Each row of a before or after table is a point. One or more steps were done to the points. Then noise was added and the rows were shuffled. The steps act on how far a point lies along the listed directions, d1 being the first. What was done? A step turns or swaps two directions, mirrors them in a line or flattens them onto one, adds a multiple of one to another, or multiplies one. Angles are multiples of 10 degrees, from the lower direction toward the higher: turns from -170 to 170, lines from 10 to 170 but not 90. Use the fewest steps. Two steps may share a direction if one is a turn and the other turns, adds or multiplies; they go together, in the order done. Otherwise the lowest direction goes first.

Directions:
(1): [-24.1 -10.2]
(2): [-10.2  24.1]
Before (10 x 2)
[[-3.0  7.5]
 [ 6.0  9.1]
 [-0.6  0.5]
 [ 1.3  8.4]
 [ 0.3  3.7]
 [ 0.3  5.4]
 [ 1.4 -3.3]
 [ 3.2  4.2]
 [-3.5 -0.8]
 [11.0  6.1]]
After (10 x 2)
[[-9.2  8.6]
 [ 3.1 -1.6]
 [-3.6 10.4]
 [ 0.8  8.3]
 [ 4.9  6.6]
 [-2.0 -2.7]
 [-2.0  4.8]
 [ 0.8  0.3]
 [ 1.1  5.1]
 [ 0.7  3.8]]
Steps: mirror d1 and d2 in the line at 120 degrees

Directions:
(1): [  5.5 -20.2 -24.4]
(2): [31.2 -0.8  7.7]
(3): [ -5.4 -25.0  19.4]
Before (13 x 3)
[[ 4.6 -6.9  4.1]
 [-1.4  2.2 -3.4]
 [ 8.4 -3.1  6.3]
 [ 2.9 -1.1  3.9]
 [-1.0  0.4 -4.8]
 [ 2.6  2.6 -5.5]
 [ 6.7  0.5  4.6]
 [ 8.3  6.9  5.0]
 [ 4.5 -4.5 -3.9]
 [ 2.0 -5.9  1.3]
 [ 0.2 -5.7 -6.5]
 [ 5.2  4.2  4.5]
 [-0.5 -2.2 -3.4]]
After (13 x 3)
[[ 2.5 -5.0 -5.0]
 [ 1.5 -0.1 -3.8]
 [10.3  3.5  3.8]
 [ 9.1 -3.9  2.0]
 [-2.8 -0.2 -3.1]
 [-1.9 -2.0 -3.1]
 [ 3.8 -0.5  2.3]
 [ 6.5  2.0  2.9]
 [-2.6 -4.8 -7.1]
 [-2.3  0.7 -1.8]
 [ 4.6 -4.6 -0.1]
 [ 8.1 -0.8  1.8]
 [ 1.7 -4.0 -1.3]]
Steps: turn d1 and d2 by -20 degrees; multiply d3 by 0.4

Directions:
(1): [-16.1  14.6  20.4 -22.0]
(2): [-21.5 -23.7  13.7  12.7]
Before (8 x 4)
[[  2.2  -3.4  -3.6   7.6]
 [ -1.2 -10.7   0.1   6.3]
 [  4.8   4.4  -2.1  -3.4]
 [  1.8   7.7  -0.6   1.6]
 [  5.2   2.0   0.7   1.7]
 [  3.9  -3.1  -2.7   2.3]
 [  5.8   2.7  -4.2   1.6]
 [ -0.4  11.2   0.3  -7.6]]
After (8 x 4)
[[ 0.8  0.0 -0.1  2.3]
 [ 2.0 -3.1 -1.7  0.6]
 [ 1.7  0.5 -0.8  3.7]
 [-3.1  3.2  1.1 -1.1]
 [-1.6  3.5  1.0  3.9]
 [ 2.0 -0.3  2.6  2.2]
 [ 2.4 -3.0 -0.4  0.6]
 [ 0.3 -0.6  0.4 -0.6]]
Steps: multiply d1 by 0.4; multiply d2 by 0

Directions:
(1): [  1.3  -4.3   1.7 -44.5   6.6  -3.7]
(2): [17.1 27.4 12.3 -2.1 11.9 26.8]
(3): [-20.2   1.7 -28.2   1.0  26.5  12.4]
(4): [ -8.8  25.8 -19.7  -7.9 -29.4   0.7]
Before (13 x 6)
[[-2.0  2.3 -1.2 10.1 -2.8 -0.7]
 [-5.7 -0.6 -3.7 -7.8 -6.3 -4.1]
 [-0.7  3.9 -5.6 -2.8  2.3  1.3]
 [-0.1 -6.5  1.1 -3.5 -3.0 -5.9]
 [-3.0  4.0 -8.8  1.9  0.2  1.7]
 [-3.5 -3.6 -0.6 -4.1 -7.1 -8.9]
 [-1.4  3.6 -2.7 -8.6 -4.5  2.1]
 [-3.4  4.2 -6.7  6.2  3.8  4.5]
 [-2.3 -5.8  0.8 -4.6 -7.4 -8.3]
 [ 1.8  1.0 -2.5  5.4  2.3  0.5]
 [ 1.5  2.3  3.3  7.3 -3.0  4.8]
 [-4.1  2.1 -4.1  5.1  3.6  3.3]
 [ 1.4  1.6 -3.6  0.3  3.5  5.1]]
After (13 x 6)
[[  4.2   1.0   0.3  -5.3   1.1   2.9]
 [ -8.2  -0.8  -7.5   4.3  -5.0  -5.9]
 [  3.6   1.5   6.7   2.0  -5.6   3.0]
 [  0.2   4.5  -4.3  -6.4  -0.8   0.2]
 [ -3.9  -5.8  -4.1   5.3   1.4  -2.9]
 [  1.2   4.6  -3.7  -8.8  -6.7  -1.7]
 [  2.5   1.8   5.1  -1.2  -8.4  -4.4]
 [ -8.1  -3.7  -7.0   6.0  -3.6  -4.2]
 [  5.6  -0.3   2.9  -2.2  -0.5  -2.2]
 [ -9.9   2.8 -10.3  -1.8  -6.3  -1.8]
 [  3.9   2.9   3.3 -10.2  -4.4  -1.0]
 [  1.8   0.7   4.2  -7.7  -2.1  -1.1]
 [ -5.2   7.1  -9.1  -2.3  -4.6   4.7]]
Steps: swap d1 and d3; multiply d4 by 1.6

Directions:
(1): [ 28.4  -9.0 -36.5 -10.2  16.3   2.5   2.5 -12.1]
(2): [-25.6   8.6  -2.7 -29.8  14.1  13.4  26.7  -5.7]
Before (13 x 8)
[[  1.9   0.1   1.9   4.2  -2.6  -4.2  -5.1   1.4]
 [-16.0   7.0  23.1  13.1 -10.3  -2.3  -1.5   9.2]
 [ -4.4  -0.7   9.4   6.5  -6.3  -4.6  -3.7   4.5]
 [  2.1  -2.3   2.7   3.0   0.9  -3.3   0.0  -0.8]
 [ -1.3   4.5   7.9   6.8  -4.3  -3.1  -4.5   0.9]
 [  1.9  -0.7  -2.4   2.7  -1.0  -4.0  -4.7   0.0]
 [  5.4   0.0   2.1   7.8  -3.5  -2.1  -6.1   3.7]
 [  0.7  -2.5  -0.6   2.3  -1.5  -3.5   0.9   0.1]
 [ 14.1  -5.6   1.2  13.6  -5.5  -4.8 -14.4   2.7]
 [ -0.8   2.9   2.7   6.6  -3.2   1.0  -1.7   1.4]
 [ -1.8   0.9   0.7   3.8  -2.4  -0.4  -4.3   2.7]
 [  3.9  -4.2   3.4   7.0  -1.4  -0.8  -6.4  -0.1]
 [  8.9  -2.5   0.8   9.5  -6.6  -5.3 -11.8  -0.1]]
After (13 x 8)
[[-31.7  12.2  36.8  11.7 -14.1  -0.9   2.5  12.8]
 [ -7.0  -0.5   3.0  -4.8   3.9   4.6   4.3  -2.0]
 [-10.1   3.8  -1.3 -12.5   3.7   4.5   7.7  -4.4]
 [-11.7   7.9  11.3  -0.3  -2.2   0.5   2.6   0.7]
 [ -7.2   5.1   4.4   2.0  -1.6   3.2   3.0   1.3]
 [-16.1   3.1  14.5  -0.2  -4.8  -1.1   3.3   4.9]
 [ -7.3   4.2   1.7  -5.6   2.6   4.1   6.1   1.5]
 [ -3.6   1.1  -3.6  -4.4   2.6  -0.8   1.5  -1.4]
 [ -1.8  -1.5  -0.9  -0.9   0.0  -2.1   4.0  -0.2]
 [ -7.3   2.7   1.8  -0.6  -0.8   1.7   0.2   2.4]
 [-10.7   2.6  -2.3 -16.0   8.8   8.5  12.1  -3.2]
 [ -6.9   2.9   2.1  -4.8   1.0   0.0   2.9   0.1]
 [ -1.8  -1.1   2.6  -1.1   2.8  -1.4   3.7  -1.5]]
Steps: multiply d1 by 1.6; multiply d2 by -1
